Each row of a before or after table is a point. The points were changed in one or more steps. Then noise was added and the rows were shuffled. The steps act on columns, c1 being the first. Name the steps. A step turns or swaps two columns, mirrors them in a line or flattens them onto one, adds a multiple of one to another, or multiplies or shifts one. Angles are multiples of 10 degrees, from the lower column toward the higher: turns from -170 to 170, lines from 10 to 170 but not 90. Use the fewest steps. Two steps may share a column if one is a turn and the other turns, adds or multiplies; they go together, in the order done. Otherwise the lowest column goes first.
In the rows, zero is written as 128.

Before (14 x 3):
[[124 134  86]
 [100 181 143]
 [ 94 144  82]
 [184 122 113]
 [149 168 157]
 [168 116 121]
 [124 144 157]
 [134 151 176]
 [101 109 122]
 [162  83 109]
 [100 107 142]
 [132 114 134]
 [137 147 124]
 [119 147  87]]
After (14 x 3):
[[124 134  97]
 [107 103 155]
 [134 119 145]
 [110 111 136]
 [187 122 121]
 [134 165 163]
 [130 154 187]
 [ 86 179 150]
 [171  79 115]
 [ 89 145  84]
 [172 119 129]
 [128 153 138]
 [122 143 161]
 [111 144 100]]
Steps: add -0.3 times c2 to c1; shift c3 by 10

Before (10 x 8):
[[117 142  99 126 113 113 135  63]
 [153 116 139 156 124 105 106  85]
 [161  68  84 109 157 121  82 159]
 [114 147 128 103 110 109  80 137]
 [160 119 144 109  78 110 123  95]
 [150 138 132 112 152 109 145  83]
 [117  76  98 106 155 167  83 160]
 [141 150 151 146  98 110 153  94]
 [121 113 137 132 111  80 148  97]
 [147 110  76 126 142 135 103 159]]
After (10 x 8):
[[149 139 117 130  99 128 145 173]
 [146 109 140 178 118 134 103  97]
 [114 148 112 138 138 132  81 119]
 [122 115 127 118 128 194 147 159]
 [116 142 135 156 138 133 135 194]
 [161 119 111 119 170 171 122 161]
 [153 116 145 108 123 163 107 171]
 [141 149 134  99 151 134 152 161]
 [117  75 120 163 117 134  82  95]
 [161  67 128 176  99 185  82  97]]
Steps: turn c5 and c6 by -160 degrees; add -1 times c2 to c6; turn c3 and c4 by -110 degrees; multiply c3 by 0.7; multiply c8 by -1

Before (9 x 11):
[[107 101 135 141 103 116 101 165  96 186 146]
 [111 106 104  88 112 114 111 104 108 159 146]
 [174  68  93 140 116 143 100 140 104 123 142]
 [143 133  75 113 170 110 138  82 138 108 125]
 [100 140 142 152  98 153 147  83 126 179 121]
 [111 150 130 100 150 135 173 160 120 126 175]
 [113 136  86 125  96 160  96 162 156 157 101]
 [155 142  97  98  84 113 142  97 164 157 117]
 [174 121 161 147 137 167 115 152 128 127 180]]
After (9 x 11):
[[172 112 144 167  99 149 143 169  65 157 123]
 [116 118 195 108 170 108 127 129  73 112 127]
 [147 161 137 147  98 161 136  74  93 156 101]
 [145 140  88 121 136 168 116 130  71  82 184]
 [116  86 101 113 147 140 154 108  67 158 174]
 [137 156 143 117 112 142  62  96  44  81 141]
 [150 153 161 106 113 109 108 134  48 177 141]
 [161 112 165  98  84 114 149 135 107 130 121]
 [174 152 100 163 104 112 100 101  35 159 149]]
Steps: turn c1 and c10 by -70 degrees; turn c4 and c10 by -30 degrees; turn c2 and c7 by 90 degrees; turn c3 and c8 by 140 degrees; shift c9 by -60

Before (13 x 18):
[[127 125 110 140 144 107 115 142 147 130 146 139 152 242 110 152 115 139]
 [109 115 138 136 146 112 149 147 126 134 142 140 154 137 122 134 145 138]
 [121 152 132 137 144 119 174 138 141 117 145 124 145 125 122 166 142 112]
 [125 128 112 137 139 136 132 121 139 109 137 136 137 126  83 113 117 125]
 [141 149 109 136 118 105 136 125 117 128 141 138 128 146 115 144 116 139]
 [110 127 121 116 151 123 117 148 142 133 141 132 137 138 107 169 116 135]
 [144 119 122 133 114 134 136 142 124 130 122 144 152 124 116 150 118  96]
 [126 113 123 144 110 132 130 147 138 128 146 119 155 124 115 182 126 132]
 [140 117 164 110 113 134 130  88 132 130 105 141 150 125  53 122 124 126]
 [145 120 129 118 137 131 113 101 146 120 123 140 140 121  71 133 177 128]
 [133 120 129 125 137 127 122 141 128 109 149 109 101 135 108 126 119 119]
 [141 138 183 137 140 131 125 137 143 131 144 138 150 117 111 119 120 120]
 [142 121 111 117 141 131 146 142 131  80 143 139 123 117 109 143 121 138]]
After (13 x 18):
[[145 119 129 149 139 131 114 102 128 120 123 140 139 119  71 164  94 128]
 [133 120 129 130 138 127 123 139 131 108 149 109 101 136 108 121 133 120]
 [102 153 132 134 150 119 150 148 113 118 145 124 145 128 123 167 141 111]
 [133 125 111 138 117 107 123 155 108 130 146 139 153 248 109 138 153 139]
 [127 121 112 136 116 131 128 136 136  79 143 139 123 116 109 135 143 138]
 [137 137 184 137 222 131 121 147 112 131 144 138 150 116 111 116 128 121]
 [124 128 112 133 115 135 131 131 115 109 137 137 137 124  83 110 127 125]
 [132 149 109 114  90 106 125 125 127 128 141 138 128 153 115 133 148 139]
 [134 119 122 122 105 134 123 143 126 130 122 144 152 123 116 138 150  96]
 [123 128 121 146 141 123 132 146 132 133 141 131 137 140 107 152 164 135]
 [126 113 123 130 103 132 130 160 110 127 146 121 155 123 115 168 164 132]
 [107 115 138 123 161 112 146 151 122 134 142 141 154 141 122 143 119 137]
 [134 118 164 140 167 134 122  79 142 130 105 141 150 122  53 121 128 126]]
Steps: flatten c1 and c7 onto the line at 140 degrees; add 1.5 times c3 to c5; turn c4 and c9 by -120 degrees; add -0.7 times c9 to c8; add -0.3 times c6 to c14; mirror c16 and c17 in the line at 20 degrees

Before (12 x 32):
[[127 120 154 116 162 126 141 113 114 147 133 135 114 193  96 103 151 128
  150 153 102 116 147 140 137 135 116 113 113 146 136 143]
 [133 123 150 150 106 122 132 146 122 129 123 113 142  95 137 167 143 167
  157 167 138 135 149 135 158 137 123 123 130 143 136 151]
 [137 129  84 109 106 129 156 122 146 151 151 134 147 118  98 112 130 135
  155 127 111  91 129 118 147 130 147 146  60  27 107 143]
 [144 145  46 145 118 137 127 130  83 137 150 124 115 135 118 110 129 165
  149 155  69 107 171 125 144 136 141 133 111 128 108 129]
 [132  82 134 146 188 120 154 130 106 136 147 135 147 107 132 113 107 123
  121 154  88 121 111 135 148 143 124 130 131 153 125 110]
 [ 76 122 111 115 118  97 140 113  78 127 145 124 102 111 104 152 142 157
  111 168 114 116 122 134  98 132 113 123  73  36 125 144]
 [138  69 149 137 120 118 142 146 148 144  88 129 136 104 140 151 110 147
  115 118 126 143 111 136 146 158 128 152  79  83 115 106]
 [127 115 161 160 176 120 190 125 130 145 147 103 118  91 135 129 161 150
  123 110 110 138 125  63 144 136 119 123 132 155 115 140]
 [127 143 164 141 167 124 172  94 133 153 142 115 124 166 124 114 154  28
  139 139 105 113 175 133 135 124 146 136 131 142 138 149]
 [113 113 107 159 113 104 156 122 144 132 101 130 146 106 139 121 123 151
  108 164 129 128 116 128 143 249 118 113 133 128 113 141]
 [140 132 152 142 104 106 133 138 145 132 144 128 131 128 142 105 148 136
  113 171 133 143 111 105  80 155 162 144 132 150 110 151]
 [129 131 156  89 123 130 139 122 100 126 149  94 139 203 141 122 134 161
  142  83 134 125 160 126  89 125 122 110 122 144 109 151]]
After (12 x 32):
[[134 123 150 150 106 121 133 146 122 129 122 113 151 130 137 168 142 167
  123 167 177 136 148 135 135 137 157 149 130 157 136 174]
 [128 143 164 141 167 124 171  94 133 153 142 114 122 122 124 114 154  29
  146 138 119 113 174 134 151 124 139  88 131 121 138 170]
 [113 112 106 160 113 104 155 122 144 132 101 129 156 120 139 122 123 152
  117 165 150 128 116 129 134 248 108 152 133 139 114 154]
 [127 120 154 116 162 126 141 113 114 146 133 135 105  92  95 103 151 128
  116 153 120 116 147 140 155 134 149  72 113 111 135 158]
 [129 115 161 161 176 120 191 126 130 145 146 103 112 129 135 129 161 150
  119 111 136 138 125  63 152 137 123 147 132 170 115 152]
 [ 76 122 110 114 118  97 140 113  79 127 145 124  87 143 104 152 142 157
  113 168  75 116 122 133 125 132 111 187  73  56 125 161]
 [128 132 155  88 123 130 139 122 100 126 149  95 146  86 141 122 134 161
  122  83  79 125 159 126 103 125 142  67 122 104 109 174]
 [140 132 153 141 104 106 133 138 144 131 144 129 132 140 142 106 147 136
  163 170  65 144 111 106 100 154 113 113 133 147 111 173]
 [138  68 148 136 119 118 141 146 148 143  88 129 140 166 139 152 110 147
  128 118 152 144 111 136 139 158 115 161  79 101 115  83]
 [143 145  46 145 118 137 127 130  83 137 150 124 107 130 118 111 129 165
  141 156 102 107 170 125 187 136 149 121 111 124 108 130]
 [137 129  83 108 106 130 156 124 146 151 152 134 158 165  99 113 130 136
  148 127 142  91 129 117 152 129 156 178  60  44 107 158]
 [132  82 133 146 188 120 154 129 106 136 146 134 158 132 132 112 107 123
  124 154 123 121 110 135 172 142 121 133 131 160 126  92]]
Steps: multiply c13 by 1.6; turn c14 and c30 by -30 degrees; turn c14 and c28 by -110 degrees; swap c19 and c27; turn c21 and c25 by -60 degrees; multiply c21 by 1.6; multiply c32 by 2
